Each row is a point. Each copy is the shape, with its points in the same order, turned, moved and blurred by noise. Say if it was mirrored as well.
In the rows, zero is written as 128.

Shape:
[[ 63 198]
 [131 115]
 [ 88 120]
 [129 120]
 [ 14 149]
 [139 115]
 [110 152]]
Copy 1:
[[235 178]
 [130 148]
 [150 179]
 [129 149]
 [209 239]
 [126 137]
 [168 148]]
Copy 1 is: only turned
Copy 2 (7 x 2):
[[ 47 166]
 [132 122]
 [ 96 117]
 [128 122]
 [  9 113]
 [137 128]
 [102 143]]
Copy 2 is: only turned
Copy 3:
[[ 57 184]
 [137 118]
 [100 110]
 [135 114]
 [ 19 126]
 [151 118]
 [113 146]]
Copy 3 is: only turned
Copy 4:
[[166  50]
 [118 149]
 [ 98 109]
 [124 136]
 [ 95  25]
 [131 148]
 [140 120]]
Copy 4 is: mirrored

Shape:
[[ 68 101 127 183]
 [148 123 141 175]
 [ 94 204 118 140]
 [179  40 227 145]
 [193  86 154 149]
 [167 117 160  73]
 [ 85 134 103 120]
 [ 47 139 131 177]
 [ 99 108 132  86]]
Copy 1:
[[134  84 149  65]
 [183 130 132 112]
 [ 90 170 162 127]
 [233 116  21  71]
 [216 115  81 136]
 [146 136  43 157]
 [ 95 105 130 121]
 [105 112 163  61]
 [ 98  99  76 123]]
Copy 1 is: only turned
Copy 2, 9 rows:
[[ 94 148 154 197]
 [ 93  93 176 136]
 [124  70  83 167]
 [ 28 161 214  56]
 [ 94 111 207  81]
 [117 129 132  51]
 [144 135 114 157]
 [ 91 132 115 210]
 [129 164 114 113]]
Copy 2 is: mirrored
Copy 3, 9 rows:
[[144  75  71 151]
 [166  91 128 146]
 [160 181  99 174]
 [197  52 151  24]
 [162  80 182  95]
 [151 156 179  62]
 [111 144  93 139]
 [153 112  39 151]
 [102 133 105  82]]
Copy 3 is: mirrored

Shape (12 x 6):
[[167 113 109 146 139  87]
 [156 201 128  96 158  93]
 [131 106 136 134  51 120]
 [133 111 155 154 152  83]
 [186 168 212 157 128  81]
 [153 123 141 123 154 104]
 [138 122 136  68 106  80]
 [125 119 129 111  57 120]
 [115 104 156  98 115 103]
 [132 141 111   7 154 106]
 [174 105 128 154 155 140]
 [143 121 121 118 116 152]]
Copy 1, 12 rows:
[[ 84 110  83 144 113 122]
 [104 166 120 112  53 158]
 [159  64 137 117 142 116]
 [ 67 118 111 111 145 137]
 [ 45 107 174  87  86 121]
 [ 90 142 109 115 117 119]
 [145 119  86  71 102 131]
 [173  86 129 108 129 127]
 [130 126 108  82 142 132]
 [169 192  61  67  72 131]
 [ 86 136 112 152 131  84]
 [144 138 120 140 125 102]]
Copy 1 is: only turned
Copy 2:
[[142 158 113 103 168  95]
 [190 143 100 107 165 186]
 [111 131  91 155  92  92]
 [111 114 109  87 173 115]
 [ 87 147  47 106 184 177]
 [131 141 126  96 158 135]
 [154 138 101  81  91 134]
 [132 128  97 149  81 107]
 [120 111 119  95 105 126]
 [203 147 155  65  80 176]
 [106 164 149 124 175 116]
 [129 147 147 146 124 127]]
Copy 2 is: only turned

Shape (15 x 9):
[[ 92 106  73 138  73  98  82  97  78]
 [181 170  94 125 138  67 175 135 148]
 [101 218 118 122  72  72  61  77 111]
 [125 154 144  81 198 145 141 181 180]
 [ 93 145  54 140 108 146  61  71 132]
 [ 69  94 117 189 145 121 115  94 158]
 [176 169 134 143 145 146 143 198 112]
 [128  79 158 147 161 176 140 128 204]
 [ 80  73 156 146 116 200 198 124 193]
 [ 87  51 154 126 147 127 156 161 171]
 [ 85 109  84 149 116 126  89  43  67]
 [115  96 192 165 170 166 136 138 175]
 [159 147 181  88 190 133 185 134 152]
 [103 167  91 108  91 102 108  87 102]
 [201  95 176  97 150 141 149 162 187]]
Copy 1:
[[176 156 131 179 138 176 107 104 192]
 [172 138 140  82  15 123 136 142 137]
 [184 156 192  75 146 150  76 119 221]
 [128 113  87  57  93  73  93 130  64]
 [134 119 161 175 132 132  50 116 192]
 [198 104 156 187 136  88 105 119 110]
 [118 113 131  67  83 169 145 154  77]
 [134  70 112 147 122  43 145 142  82]
 [176  26  65 162 137  68 145 177  98]
 [184 101  64 149 130  74 155 111  78]
 [175 170 147 205 150 149  79 159 177]
 [155  89 132 133 149  61 153 154  58]
 [152 140  94  61  83  65 135 193  77]
 [178 146 135 119 118 151  80 139 193]
 [106 117  94  84  83  57 195 145  99]]
Copy 1 is: mirrored
Copy 2:
[[110  58 126 183 137  93 140 204 123]
 [197  89  53 147 112  30  77 109 131]
 [143  96  99 146 135  31 221 171 165]
 [249 163  85 117  60 117  88 135 142]
 [133  72 132 199  99  99 147 181 201]
 [101  75 117 138  45 131 110 130 153]
 [245 109 108 158 123 112 114  86  94]
 [168 118  91 111  72 192  71  98 171]
 [158  98 146  63  97 184  43 120 172]
 [158 104  88  95  66 173  63 154 111]
 [ 72 106 150 203 123 101 131 171 149]
 [161 134 100 102  62 180 101  86 134]
 [203 183  71 107 106  98  63  96 132]
 [145 100 123 154 134  54 139 179 151]
 [218 138  28 114 126 162  67 105 141]]
Copy 2 is: only turned
Copy 3 (15 x 9):
[[182 103  57 124 126 101 124  90 163]
 [ 84 220 106 144 117 105 157 166 176]
 [120 141 106  65 154  39 126  55 158]
 [ 70 190 146 205 209 136  86 181 143]
 [131 145  78 159 132 101 117  24 130]
 [125 127  81 170 119  99  98 116  56]
 [ 68 134 131 179 189 139 186 173 138]
 [150 182 135 225 175 147 110 149  58]
 [164 146 129 166 164 198  87 157  34]
 [166 150  99 193 185 153  85 202 103]
 [167  84 100 155  80 101 113  57 146]
 [122 143 153 201 170 128 115 169  52]
 [106 181 197 179 159 133 110 203 145]
 [135 137 106 105 137  98 111  80 160]
 [140 213 161 209 212 145 153 186 137]]
Copy 3 is: only turned
